Each row of a before or after table is a point. The points were changed in one or more steps. Then noise was added and the rows were shuffled. The steps act on how far a point lies along the listed directions, d1 being the first. Write out the steps. A step turns or swaps two directions, mirrors them in a line or flattens them onto one, adds a multiple of one to another, or multiplies one. Angles are multiples of 10 degrees, from the lower direction toward the higher: turns from -170 to 170, lines from 10 to 170 but not 90. Use the fewest steps. Two steps may share a direction if one is a turn and the other turns, adds or multiplies; they go together, in the order done. Otherwise the lowest direction goes first.

Directions:
(1): [4.2 1.6]
(2): [-1.6  4.2]
Before, 11 rows:
[[ 4.8 -1.2]
 [-3.2 -3.4]
 [-5.6 -3.5]
 [-1.0 -2.9]
 [ 2.3  0.7]
 [-3.7 -4.5]
 [ 4.7  1.1]
 [ 0.4  1.8]
 [-3.2 -4.1]
 [ 3.8  3.6]
 [ 1.5  1.4]]
After, 11 rows:
[[-2.1 -0.8]
 [-5.2  1.5]
 [-1.2  5.1]
 [ 5.3 -0.7]
 [-3.2  3.5]
 [ 6.2 -2.7]
 [-1.5  1.8]
 [ 5.5 -1.4]
 [-1.7  0.7]
 [ 4.7 -0.8]
 [ 3.3  0.1]]
Steps: turn d1 and d2 by 120 degrees

Directions:
(1): [-5.2 -2.6 -2.8  3.6 -2.0  2.5  0.7 -4.1]
(2): [-4.1  2.0  1.0 -2.7 -4.8  0.8  3.3  4.2]
(3): [-0.5 -3.7 -5.8 -3.9  0.2 -4.2  0.1  1.0]
(4): [-1.1 -3.7  4.2 -0.1 -3.7 -2.7 -5.3  0.0]
Before (9 x 8):
[[ 0.1  3.5  0.6  4.0 -0.9  4.4  4.5 -1.0]
 [-3.1 -7.0 -1.2 -2.4 -0.6 -4.3 -3.5 -1.3]
 [ 8.2  4.6  1.6 -3.5  2.9 -1.2  0.0  3.1]
 [ 3.9  0.2 -4.4 -2.6  6.0 -2.5  3.1 -2.3]
 [ 2.0 -4.2  0.6 -3.9 -3.3 -4.6 -4.1  1.2]
 [ 0.9  5.3 -0.4 -1.7  3.0  0.3  1.7 -0.8]
 [-1.1 -1.7 -1.2 -4.7 -1.7 -3.0 -4.8  0.0]
 [-3.4 -0.1 -0.3  3.0 -1.0  2.1  2.0 -2.0]
 [ 2.8 -3.7  2.2  0.4  1.4 -2.2 -6.5 -3.3]]
After (9 x 8):
[[ 3.2  0.3 -5.9 -4.5  1.5 -2.3  2.7  1.8]
 [-0.6  0.5  4.4  4.7 -3.8  3.0 -0.1 -2.0]
 [ 9.0  3.3  5.5 -4.6  0.7 -3.5 -3.2  5.3]
 [ 0.7  2.8  5.1 -1.4 -0.4 -1.7 -3.9 -0.6]
 [-4.0 -0.9 -0.2  4.2 -0.9  2.1  0.8 -2.9]
 [ 1.2 -3.4  3.6 -3.2 -0.9 -5.2 -4.0 -0.7]
 [-2.4 -3.6 -6.9 -2.9  2.6 -2.1  2.8 -0.7]
 [ 0.1  0.7 -5.1 -6.0  1.8 -1.7 -0.8  0.4]
 [ 3.1  1.7 -4.1 -1.3  3.9  0.8  2.5 -1.2]]
Steps: multiply d1 by 1.3; multiply d2 by 0.4; mirror d3 and d4 in the line at 10 degrees
